Each wall is flat, endless, passes through zero and stands at right angles to its row. A trip goes straight from one point to another. List the walls that it crosses, first one first.
In the rows, 128 means zero.

Walls:
(1): [141 166]
(2): [ 99 216]
(3): [199 155]
Trips:
[108 103] to [124 112] => none
[169  76] to [103 155] => 3, 2, 1
[130 142] to [173 110] => 2, 1
[ 88 129] to [ 68 190] => 1
[152 108] to [ 54 148] => 3, 2

Walls:
(1): [112 117 157 122 108  61]
(2): [143 202  67  92  38 136]
(3): [113 144  92 122 153 116]
(4): [112 125  34 171 152 167]
Trips:
[148  74 135 109 121 113] to [ 35  56 112 143  79 181] => 4, 1
[ 87 125 114  82 155 160] to [136 147 157 124 143 110] => 4, 1, 3

Walls:
(1): [136 168  92 131  98  77 162  55 140 167 175]
(2): [ 64 112 212 131 150 156 147 105 124  58 167]
(3): [114 140 150 201 138  83 175 142 139 168 113]
(4): [ 90 133 192 132 139 146 174  55 185 166 104]
Trips:
[169  87  82 167 204 125 191 196 174 106 152] to [114 130 140 111 110 169  84 140 135  25 170] => 2, 3
[117 169 110 144 108 147 143 113 118 146  78] to [119  97 136 135 129 130 101 200  74 153  90] => 1, 4
[127 109 116  68 114  49 121 152 139  98 101] to [106  91  62 123  74 114 102 100 129 158 111] => 1
[ 66 106 124  81 152 113 140 123 176 111 135] to [132 107 109 121 104 114 150 107 141  96 163] => 1, 4
[138 113 115  99 142  75 167  77 108 127 154] to [117 189  55  85 131 144 137 120  83 115 156] => 3, 2, 4
[ 96 159 115 142 172 152  95 140 200 134  73] to [186 131  87 110 148 178 163 123 154 107  95] => 3, 4
[ 90 212 120 168 128 214  68  97  76 153 118] to [122  85  88 154 109  99  94 128 119 119 159] => 4, 2, 1
[135 109 142  68 162  49 163  91  25  79 146] to [158 226 131  90 142 120 131  76 204 155 132] => 4, 2
[176 135 177 124 140 122 212 157  57 118  47] to [123 191 119 153  90 127 139 159 153  88 188] => 2, 4, 1

Walls:
(1): [135 115 119 146  91 184  78  92 108 152 107 118 108  61]
(2): [144  97  70 140 102  77  92 221 103 122 118 172  79 143]
(3): [ 88 186 190 149 132 159 143 109 163 142 127 128 134 195]
(4): [111  83  28 159 135  96 108  95 151 174  86 160 133 150]
(5): [ 97 132 117 156  90 153 130 115 105 144 162 167  93 110]
(6): [ 83 189 154 124  60 124  74 148  81 173 146 123 126 210]
Trips:
[152 166  98 181 111 125 113 109 116 125 124 136 129 122] to [ 49 145 190 158 133 129 115 179 148  85 196 145 167 153] => 3, 4, 1, 2
[162  47  58 106 149 102 135  73 116  93  81 205 108  61] to [129 171 173 159 125 129 129  91 174  86  63 116 153 103] => 5, 2, 3, 4

Walls:
(1): [179  57 111 107 115  87 130  79 117 153 157 161  87 144 175  94 152 101
 123 124 108  89 109 143]
(2): [128 137  93 129 113 120  96 176 115 106 109 175 125 172  88 123 142 111
 118 115  90 120 134 142]
(3): [124 154 112 149 104 113 144  35 138 155  81 132  84 170 130  91 104 186
 119  86 204  90 190 115]
(4): [183 146 128  95 139 109 157 123 120 133 130  81 106 128 146 150 139 150
  92 139  94 119 144 138]
(5): [ 75 109 174 128 143 174 135  61 116 161 134 150 107 168  87 120 113 141
 133 198 113 135  71 135]
Trips:
[125 154 106 101 129 117 111 197 124 139  89 134 180 170 174 158 132 165
 109 160 161 138 120  86] to [182 124 107 141 134 125  79  75 100 175  84  88 207 125 170  78 120 135
 127 124 117 103 127 158] => 3, 2, 1
[123  86  73 155 121 174 117 169 122 110 136 166 144 142 161 119 112 115
 143 144 141 100 113  73] to [ 61 119 111 106 166  81 120  98  66 178 119 194 127 118 142  96 185 166
  86  94 199 111 183 218] => 3
[130 126  82  55  98  79 111 102 169 140  89 155 111  81 155 154 121 134
  34  49  91 168  52  93] to [138 161  86 133 159   7 154 153 139 185  73  97 102 158 123 114 128  82
 118 121 161 131 115 104] => 3
[146 149  88 120 142  26  96  95 114 142 109 125 104 133 144  95  97 149
 100  82 148 182 139 142] to [132 124 168 125  98 127 116 154  98 187 120 142  63  95 124 149  96  99
 144  86 183  53 137 119] => 2, 4
[ 65  71 142 110  95 136 123 108  54 111 157  78  96 164  96 170 158 133
 104 123 177  96 147 136] to [ 45 108 150  80 155 120  94 119 153 123 114 134  62 195  75  73 203 154
 152 169 142 103  94 120] => 2
[122 109 114  86 162 138 125 129 126 141 193 156 130 140  70  93 129 142
 197 120 150 125 139  85] to [128 191 200 146 134  89 201 117 150  65  85 189 149 163  77 106  61 165
 113  82 142 143  80 104] => 1

Walls:
(1): [141 193 197 145 174 109  99 115 118 117 154 113  87 138 119 126 145 105
 135 190 106 184  67 132  90  31 189 104 121 200  81 168 151  97 112 122
 153 148 140 150 182  98 134 104 130 150 121  73]
(2): [ 70 110 109 128 126 144 100  97 148 174 196 149 112  38 189 106 147 145
 116  85 112 136 124  64 146 118  70  79  71 119 144  98 143 121 156 151
 120 139 116 117  87 143 128  61  82 165 136 154]
(3): [169  87 113 132 133 120 103  96 164 191 152 124 112 149 190 154 129 102
 138 110 161 128  97  79 162  47  94 177  89 148 140 161  94  79 110  87
 111 111  85 130  48 166 113 206 117 126 107 177]
(4): [165 105 100 146 164 122 167 127 174  69 121  67 163 155 152 179  76 118
 129 170 106  82 170 153  48 124 150 121 115  45 116 158  78  89 121 105
 149 139 162  67  92 128  86 150 127 132 152 130]
(5): [133 152 105 112 195 131  84 131 125  99 134 176 104  85 174  83 149 163
 127 119 159 129  77 144 140 164 136 153 101 147 103 104 133  43 126 137
 128  95 132  60 117 110 163 156 154 175 169 145]
(6): [126 145 178 129 194 143 187 114 151 125 224 165 182 119 157  26 194 161
 113 100 166 112 112 157 176 101 134  57 111 137  83 163 141 141 119 141
 105 150 202 117 142 112 151 159 175 148 128 175]
(7): [ 67 108 175 174 117 163 111 137  97 167  85 197 129 174 145 167 173 136
 163 104 143 174 127 100 115  83 117 130 156 123 146 177 144 128 187 107
 149 106  63 115  89 147 157 165 165 130 130 172]
(8): [121 104 134 103  76 144 122 158 151  92 192  87 137 105 123  98 141 140
 102 126  72 167 157 136  92 154 149 143 137 149 138  55 123 162 186 129
 145 143 123 143 141 112  61 177 139 124 156 166]
(9): [110 123 118 146  95 113 122 171  85  90  98 210  96  97 114 176 110 130
 122  53  91  88 131 143 120  79 103 143 145  83 156  38 114 105 153 153
 164 137  95 106 208 124 132  86  81 138 132   7]
Trips:
[123 127 179  78 149 140 112 104  41 128 118 137 174 165 139 166 141  83
 215 125 123 113 150 127 141 178 144 136 141  61 112 157 131  94  60 110
 184 190 128 171 192 134 135 121 112 124 144  98] to [175 170 129 190 131 125 106  53 133 159 122 146  87  87  89  67 125 153
 115 102 108 133 138 188 136 137 109 166  90 166 116  79 166 150 131 175
  54  92 155 148 129 109  89 111 147 123 119 162] => 7, 4, 6, 5, 9, 2, 8
[162 128 155 192  96 155  74 106 131 166  78 155 115 112  56  86 137 101
 208 142 183 129 104  84 147 119 130  51 149 125 145 113  79 114 156 142
 126 178 119 100 128 135 146  87 141 120 159 127] to [ 86 151  71 186 159  74  74 126 101 117  88 145 144 130 127 175  67  85
 149 186 152 138 191  96 161 107 125 138 137 151 167  94 192  95 129 125
 121 134  89  75 121 159 133 129 139 106  69 160] => 3, 1, 5, 2, 4
[120  55 165 136  20 118 159 127  97 105  75  71 172 176  98 127 160 182
 142 171 145 155 123  65 135 113 110  86  91 120 113 223 123 171 143 173
 125 179 171 103  63  80  95 176 105 184 182 137] to [189 162 149  69  94  98 110 167 120 123 111  80 110 103 104 144 100 172
 131  93  68 129 151  80 144 125 180 117  91 131 160  94 132 110 142 160
 120 116 163  56 137 160 166 225 127 113 124 125] => 6, 7, 5, 9
[174 185  94  86 115  64  70 141 168 122 158 119  63 139 192 183 125  43
 108 142 104 138 151 137  96 117 164 145 178 113 156  96 116 119 113 202
 173 102  90 154 123 166 152 114 139 145 143  79] to [190 132 109 102 134  56 170  74 134 185 180 201 147 114  92 149  98 168
 125 135 117  84 169 159 139 114 146 119 105  29  69 163 120 116 136 108
 151 133 115 120  99 165  94 111 134 145 126 120] => 5, 8, 2, 1, 6
[114 107  80 113 126 103  96 179  92 121  71  75 101 156 166 135 116 174
 105 130 150 156 120 123 150 160 105 137  40  99 133 115 170 193 119 222
  96 119  56 123 164 125 112  71 142  84 106 118] to [ 82 127  91 142 138 182 105 139 129 162 211  82 189  95  90  97 132  98
 101 166 108 137 136 102 130  76 123 135 109 111 156 132 129 141 155 160
 168 116 114 142  97 114 141 140 119  92 112 160] => 8, 9, 3, 7, 6
